Each point is reached from the start by the listed moves, each made once or not at all, plus a little noise. Say if it took an odd or an even number of moves. Then give how often each move was made.
(in the rows, 128 means zero)

Moves:
(1): [124 106 135 108 111]
(2): [181 175 164 122 101]
Start: [104 101 147 132 155]
Points:
[159 122 190 105 115] => even (1, 1)
[162 144 186 127 129] => odd (0, 1)
[105  98 148 136 152] => even (0, 0)

Moves:
(1): [164 128 144 129 106 123 131 130 139]
(2): [164 148 138 105 137 110 111  92 109]
(3): [ 97 101 167 136 156  99 107 125 127]
(4): [120 154 133 141 121 157 137 109 138]
(5): [147 101 122 160 151 120 129 142 121]
(6): [137 105 142  92 143 127 153 109 168]
(7): [126 137 137 142 122 130 180 138 107]
(8): [133 133 141 114 133 163 100 163 144]
(9): [139 139 127 135 140 109 131 130 137]
Start: [136 132 132 110 159 161 151 117 125]
Points:
[202 121 174  82 207 170 184 121 131] => odd (0, 1, 0, 0, 1, 1, 1, 1, 0)
[168 145 192 136 231 151  97 109 131] => even (0, 1, 1, 1, 1, 0, 0, 1, 1)
[188 139 216 138 190 164 151 120 112] => odd (1, 1, 1, 1, 1, 0, 1, 1, 0)

Moves:
(1): [145 130 142 120 145 139 138 118 143 134 116 110 147 107 142 113 127 143
 103]
(2): [135 140 129 140 132 147 158 138 121 107 139 118 103 143 111 117 122 137
 135]
(3): [123 125 137 121 134 126 121 154 126 110 127 134 121 135 148 147 145 127
 129]
(4): [105 119 142 162 122 112 132 139 112 135 126 135 122 118 131 116 129 162
 128]
(5): [111 131 121 144 171 130 121 138 115 138 119 114 118 138 132 162 148 130
 141]
(6): [128 124 115 129 123 145 119 133 147 118 112 137 106 114 120 124 128 133
 112]
(7): [119 114 147 128 137 144 147  99 113 108 133 122 149 136  81 136 133 148
 135]
(8): [122 122 112 135 135 125 140 164 132 139 126 128 134 135 125 139 135 127
 108]
(9): [132 132 126 150 117 125 133 135 170 125 148 120 137 139 112 124 122 135
 156]
(10): [142 122 152 115 135 138 127 123 137 147 132 146 130 137 120 125 115 133
 127]
(11): [131 123 119 120 142 133 120 133 126 135 147 134 127 115 138 130 149 141
 126]
(12): [131 138 117 135 117 119 138 131 126 126 117 152 118 148 133 147 141 129
 141]
(13): [128 160 146 132 150 148 104 140 120 135 128 132 154  92 129 124 140 128
 121]
(14): [133 129 137 141 118 139 113 119 107 130 137 110 142 169 146 135 146 139
 119]
(15): [ 93 134 142 122 135 156 156 113 135 144 132 119 134 113 137 122 143 124
 126]
(16): [148 124 144 137 121 127 122 126 121 137 136 113 133 118 134 169 133 120
 121]
(17): [138 119 124 122 115 112 130 138 125 137 114 127 112 132 119 115 152 119
 150]
(18): [132 140 124 104 115 121 111 136 123 142 121 122 136 127 144 143 126 141
 132]
Start: [143 144  95 139 152 113 126 126 137 130 114 142 109 128 134 113 134  83
 158]
Points:
[175 156 107 118 138 142 117 167 131 110  83 107  76 160 165 111 183 131
 144] => odd (1, 1, 1, 0, 0, 1, 0, 0, 0, 0, 0, 0, 0, 1, 0, 0, 1, 1)
[118 143  94 232 203 147 202 168 158 110  99 128  93 156  70 141 170 181
 165] => odd (1, 1, 0, 1, 1, 1, 1, 1, 1, 0, 0, 1, 0, 0, 0, 0, 0, 0)
[134 184 155 205 214 198 151 171 143 181 155  88 143 157 125 177 189 107
 158] => odd (0, 1, 0, 0, 1, 0, 0, 1, 1, 1, 0, 0, 1, 1, 1, 1, 0, 0)
[127 139 135 157 165 133  97 172 103 194  96 152  71 157 193 214 249 143
 175] => even (0, 0, 1, 1, 1, 1, 0, 0, 0, 1, 1, 1, 0, 1, 1, 1, 1, 1)
[154 127 129 132 192 147  91 155 162 143 133 132 116 133 113 214 180 138
 187] => odd (0, 0, 1, 0, 1, 1, 1, 0, 1, 1, 1, 0, 0, 0, 0, 1, 0, 1)
[160 123 128 170 215 144 144 106 155 141 145  82 149 114 103 181 176 132
 169] => even (1, 0, 0, 0, 1, 0, 1, 0, 1, 0, 1, 0, 0, 0, 0, 1, 0, 0)

Moves:
(1): [107 106 118 123 140 122 123 125 138 139 125 130 130 161 105 110 125 148
 117 117 135 121 135 132]
(2): [139 121 130 137 134 127 132 139 126 127 131 118 145 134 131 117 105 123
 123 129 108 130 121 147]
(3): [119 127 119 105 104 130 122 133 115 134 113 119 149 136 136 115 119 119
 128 123 131 160 106 156]
(4): [122 124 134 128 131 129 139 125 117 136 125 135 108 119 122 147 136 123
 106 119 120 143 158 128]
(5): [130 123 120 125 135 135 114 125 108 126 129 150 123 111 137 137 131 141
 135 130 122 115 128 136]
(6): [131 128 139 135 124 143 138 141 139 142 122 147 123 101 125 122 111 141
 125 129 125 118 117 134]
(7): [111 105 135 126 139 147 131 111 127 143 138 119 147 120 128 125 131 125
 140 136 123 136 120 120]
(8): [141 134 138 136 139 134 124 124 121 132 131 133 126 131 147 113 133 134
 122 123 146 128 127 118]
(9): [134 147 121 134 115 123 135 131 130 139 135 124 126 131 132 125 141 136
 128 150 128 134 127 129]
(10): [113 115 127 137 124 127 122 149 122 141 123 125 145 115 133 140 134 137
 119 110 147 125 132 141]
(11): [131 113 135 119 124 137 112 130 132 140 140 117 107 129 134 114 120 118
 149 127 144 148 123 122]
(12): [133 123 137 130 122 150 148 121 115 115 123 121 138 144 134 128 119 140
 137 128 141 115 122 130]
(13): [116 126 128 131 125 132 130 159 124 114 137 129 121 129 135 113 143 130
 121 137 128 135 124 114]
(14): [124 133 131 135 122 139 112 138 136 125 134 152 144 144 114 129 122 118
 135 133 147 123 134 151]
(15): [128 141 141 120 136 128 116 128 114 135 139 122 107 117 124 125 122 137
 128 129 131 122 118 140]
(16): [124 129 141 114 120 125 136 123 146 137 133 130 135 148 126 134 124 133
 130 131 129 126 124 127]
(17): [118 152 123 126 143 154 147 134 145 139 140 122 130 129 133 132 142 144
 135 124 134 140 132 131]
(18): [135 104 147 113 131 122 117 126 142 116 127 132 133 127 120 131 119 133
 138 125 143 162 118 126]
(19): [127 143 124 118 122 126 140 115 115 127 120 123 137 105 139 142  92 133
 123 134 141 142 124 117]
(20): [130 144 132 141 119 115 139 136 109 139 135 157 139 119 110 117 118 122
 145 118 122 132 126 125]
(21): [112 124 138 133 128 117 154 120 134 122 118 144 115 144 154 123 109 126
 114 108 143 133 123 141]
(22): [119 143 135 129 139 120 142 142 125 142 115 132 138 123 147 130 104 118
 139 134 112 142 138 121]
(23): [135 123 122 108 118 114 148 117 114 133 135 125 131 122 130  98 128 141
 128 134 128 126 144 138]
(24): [128 135 121 122 149 129 130 132 115 142 130 138 125 133 124 133 122 105
 136 122 133 126 120 137]
Start: [112 129 109 138 113 158 126 127 154 123 150 136 113 122 148 143 127 133
 132 127 137 124 120 139]
Points:
[ 72 195 118 102 140 183 131 157 159 206 164 157 144 197 157 108 102 144
 153 134 183 166 104 200] => even (1, 0, 1, 0, 0, 0, 0, 1, 1, 0, 0, 0, 0, 1, 1, 1, 1, 0, 0, 0, 0, 1, 0, 1)
[ 40 151 158 134 119 186 197 159 110 175 157 165 138 133 197 173  63 130
 123 136 198 162 121 174] => odd (0, 0, 0, 1, 0, 0, 1, 0, 1, 1, 0, 1, 1, 1, 1, 1, 0, 0, 1, 0, 1, 1, 0, 1)
[ 97 113 106 123 157 193 151 125 141 202 188 125 137 131 192  65 104 183
 168 151 135 164 134 153] => even (1, 1, 0, 0, 1, 0, 1, 1, 1, 0, 1, 0, 0, 0, 0, 0, 1, 0, 0, 0, 0, 1, 1, 0)
[ 50 100 172  76 132 196 189 146 148 199 187 149  85  72 181 128  68 166
 132  99 215 215 101 162] => even (0, 0, 0, 1, 0, 1, 1, 0, 0, 1, 1, 0, 1, 0, 1, 1, 1, 1, 1, 0, 1, 0, 1, 1)
[ 77 153 161 118 138 182 174 152 159 157 188 159 124 132 203  79 111 166
 152 150 191 200 115 159] => odd (0, 0, 0, 0, 0, 0, 1, 1, 1, 0, 0, 0, 1, 1, 1, 0, 1, 1, 0, 0, 1, 1, 1, 0)
[ 83  91 142 134 131 199 159 108 129 141 144 151 113 124 216 132  72 132
 181 122 155 146 105 142] => even (0, 0, 0, 0, 1, 0, 1, 0, 0, 0, 1, 1, 0, 0, 0, 0, 0, 0, 0, 0, 1, 1, 0, 0)
[ 51  79 111  74 121 159 175 168 129 167 149 129 124 142 177  91  60 149
 105  76 209 249 114 205] => odd (1, 1, 1, 1, 0, 0, 0, 0, 0, 1, 1, 0, 1, 0, 0, 0, 1, 1, 1, 0, 1, 0, 1, 1)

Moves:
(1): [131 147 143 118 129 122 114 149 133 128 113 114 135 133 118 136 136 134
 135 143 144 151 128 135 129]
(2): [124 146 137 112 121 126 140 121 123 137 136 126 122 133 122 119 128 107
 114 133 120 138 143 128 130]
(3): [128 115 124 130 128 127 117 127 119 128 138 142 113 106 130 113 148 121
 107 136 127 130 130 138 125]
(4): [137 125 147 135 127 132 132 120 126 137 115 126 118 128 133 125 151 129
 138 100 134 130 134 119 137]
(5): [129 120 129 127 143 138 113 140 125 150 128 129 133 129 123 102 145 128
 125 125 103 149 139 140 136]
(6): [122 127 116 136 139 152 118 141 137 133 122 122 116 127 118 112 127 126
 132 119 135 139 126 120  99]
(7): [153 140 110 134 116 117 135 110 142 130 136 131 136 114 115 143 137 114
 136 133 129 129 140 143 122]
(8): [105 132 115 136 107 125 157 149 123 144 126 116 116 141 129 136 150 127
 122 123 131 129 143 122 122]
(9): [108  89 134 111 115 101 118 140 158 142 106 143 130 114 129 131 115 113
 139 104 116 110 121 144 132]
(10): [134 112 114 133 157 123 144 120 108 147 148 117 115 127 142 108 130 128
 152 129 123  98 136 119 140]
(11): [113 149 125 119 117 120 104 106 138 124 187 132 105 144 128 149 137 147
 149 124 106 134 153 128 101]
(12): [129 100 118 124 124 117 135 144 125 119 125 142 133 139 141 133 104 143
 131 130 143 129 152 146 134]
(13): [123 115 140 126 130 141 111 129 117 135 122 128 152 145 111 137 133 130
 141 138 150 116 116 142 117]
(14): [124 111 135 125 147 112 139 120 145 141 131 103 122 170 145 123 125 114
 113 140 140 159 125 140 135]
(15): [131 145 134 118 117 125 122 114 119 144 128 136 148 115 152 120 130 149
 129 136 149 134 113  83 131]
(16): [123 149 132 126 116 134 128 113 142 121 113 135 104 105 131 148 143 139
 128 110 127 124 125 166 148]
(17): [117 125 113 129 117 137 118 134 133 116 129 145 123 129 127 139 122 119
 134 126 128 126 134 116 133]
(18): [122 123 117 119 137 132 142 100 115 102  92 127 146 125 120 138 130 155
 128 149 128 106 150 127 129]
(19): [122 135 152 125 137 123 152 128 135 125 134 135 124 129 131 132 133 136
 142 124 132 136 114 121 140]
(20): [106 124 139 158 119 112 130 127 142 115 132 140 117 152 136 120  93 123
 122 144 128 127 135 119 136]
(21): [123 120 131 125 139 117 126 122 129 120 140 119 138 123 116 123 120 130
 121 102 131 128 138 140 140]
(22): [133 127 120 107  93 141 130 104 112 118 139 110 116 107 100 123 127 130
 131 146 131 141 115 135 129]
(23): [134 122 140 118 134 131 140 127 129 131 131 117 129 125 124 147 126 128
 125 135 131 134 146 137 131]
(24): [127 128 130 124 109 134 134 133 154 118 112 122 128 119 147 113 131 118
 114 131 131 131 135 131 134]
Start: [110 147 110 126 117 124 122 103 142 151 128 136 111 144 144 130 138 134
 128 127 129 139 121 125 109]
Points:
[102 126  88 117  72 120 172  97 150 160  85 175 123 112 184 114 217 172
 127 132 156 160 200 104 144] => odd (0, 0, 1, 1, 1, 0, 1, 1, 0, 0, 0, 1, 0, 0, 1, 0, 1, 1, 1, 0, 0, 0, 0, 1)
[ 76  73 120 119 129  97 142  93 178 161  85 134 112 140 169  89 112 129
 138 148  94  97 186 145 151] => odd (0, 0, 0, 0, 1, 0, 0, 0, 1, 1, 0, 0, 0, 0, 0, 0, 0, 1, 0, 1, 0, 0, 1, 1)
[ 84 126 118  67  69 117 164  67 139 193 160 131  99 133 121 152 189 128
 112 144 176 223 168 207 162] => odd (0, 1, 1, 0, 1, 0, 1, 1, 0, 0, 0, 1, 1, 1, 1, 1, 1, 0, 1, 0, 1, 1, 1, 0)
[ 64  47 111 114 106  75 163  75 145 220 105 150 117 187 173 111 159 113
 139 162 163 132 236 139 153] => even (0, 1, 1, 1, 1, 0, 1, 1, 1, 1, 0, 1, 1, 1, 1, 0, 1, 1, 0, 1, 0, 0, 1, 0)
[ 72 153  75 149  58 110 127  75 188 168 190  96   9 176 144 109 193  97
 152 158 151 199 188 124  95] => odd (1, 0, 1, 1, 0, 1, 1, 1, 0, 1, 1, 0, 0, 1, 0, 0, 1, 0, 0, 1, 0, 1, 0, 1)
[ 21 147 124  71  45 145  79 126 216 161 133 122  68 128  87 148 191 147
 176  80 129 188 140 205 108] => odd (1, 0, 0, 0, 1, 1, 0, 1, 1, 0, 1, 0, 1, 0, 0, 1, 1, 0, 1, 0, 1, 1, 0, 1)
[ 92 120  99  98 146  99 121  70 145 143 107 107 129 143 185  92 157 149
 110 172 180 146 158 103 157] => odd (1, 0, 1, 0, 0, 0, 0, 0, 0, 1, 0, 0, 0, 1, 1, 0, 1, 1, 0, 0, 1, 0, 0, 1)
[  7 111 117  87  49  80 120  61 162 139 143 190  99 150 149 190 125 170
 130 123 150 111 229 168 127] => even (0, 1, 1, 0, 0, 0, 0, 1, 1, 0, 1, 1, 1, 0, 1, 1, 1, 1, 0, 1, 1, 0, 1, 0)
[ 46  94 146  72  66  94 168  65 164 215 190 101  35 171 150  99 207  98
 156 122 130 153 148 155 111] => even (0, 1, 1, 1, 0, 0, 0, 1, 1, 1, 1, 0, 1, 1, 0, 0, 0, 0, 1, 0, 0, 1, 0, 1)
[ 46  81  60  94 119 130 161  80 145 142 192 105  45 169 147  82 172 163
 134 141 122 179 219 157 112] => even (0, 0, 1, 0, 1, 1, 0, 1, 0, 1, 1, 1, 0, 1, 0, 0, 1, 1, 1, 0, 1, 1, 0, 1)
[ 74 109 159  75 115  86 179 112 154 240 124  71  61 174 134  80 201 101
 160 111 122 202 136 148 159] => even (1, 1, 0, 1, 1, 0, 0, 1, 1, 1, 0, 0, 0, 1, 0, 0, 0, 0, 1, 0, 0, 1, 0, 0)
